Every row gives one point. The ring and each string are closed loops that go straight from each point to the next, and from the last back to the first. Before rounding, they use only three directions, however many columns there are. Count how often each string passes through the ring. Passing back the other way cancels.

Ring, 9 rows:
[[ 0.59 -2.04 -0.69]
 [ 1.04 -1.37 -0.60]
 [ 0.56  0.04 -0.77]
 [-0.98  1.40 -1.15]
 [-2.00  1.79 -1.79]
 [-2.17  1.38 -2.49]
 [-1.64  0.05 -2.92]
 [-0.97 -1.33 -2.31]
 [-0.13 -2.13 -1.17]]
String:
[[-2.58  2.80 -1.14]
 [-2.11  2.81 -2.11]
 [-3.15  2.87 -1.99]
 [-3.02  1.63 -1.57]
 [-2.47  0.82 -1.56]
 [-2.72  1.06 -2.95]
 [-1.36  0.26 -4.50]
 [-0.85 -0.43 -3.67]
 [-0.55 -0.54 -2.57]
 [-0.26 -0.55 -2.38]
 [-0.10 -1.28 -3.75]
 [-1.14 -1.34 -3.70]
 [-2.08 -0.78 -3.10]
 [-2.41 -0.07 -1.72]
 [-1.06 -0.07 -2.16]
 [-0.67  0.16 -2.82]
 [-1.79  1.72 -3.99]
 [-3.13  2.42 -2.46]
 [-3.26  2.59 -1.64]
 [-2.21  2.90 -2.07]
 [-0.52  1.68 -2.42]
 [-0.13  0.50 -2.17]
 [-1.41  0.74 -1.16]
 [-2.52  1.60 -0.52]]
Times through: 0
String (11 x 3):
[[-0.74 -0.82 -4.46]
 [-0.06 -0.76 -3.35]
 [-1.02 -0.73 -1.72]
 [-0.56 -1.07 -1.43]
 [-0.88 -1.75  0.16]
 [ 1.28 -2.43  0.17]
 [ 2.07 -2.24 -0.66]
 [ 0.88 -1.27 -1.69]
 [-0.67 -1.05 -1.03]
 [-1.44 -1.39 -1.19]
 [-1.83 -1.23 -2.70]]
Times through: 2
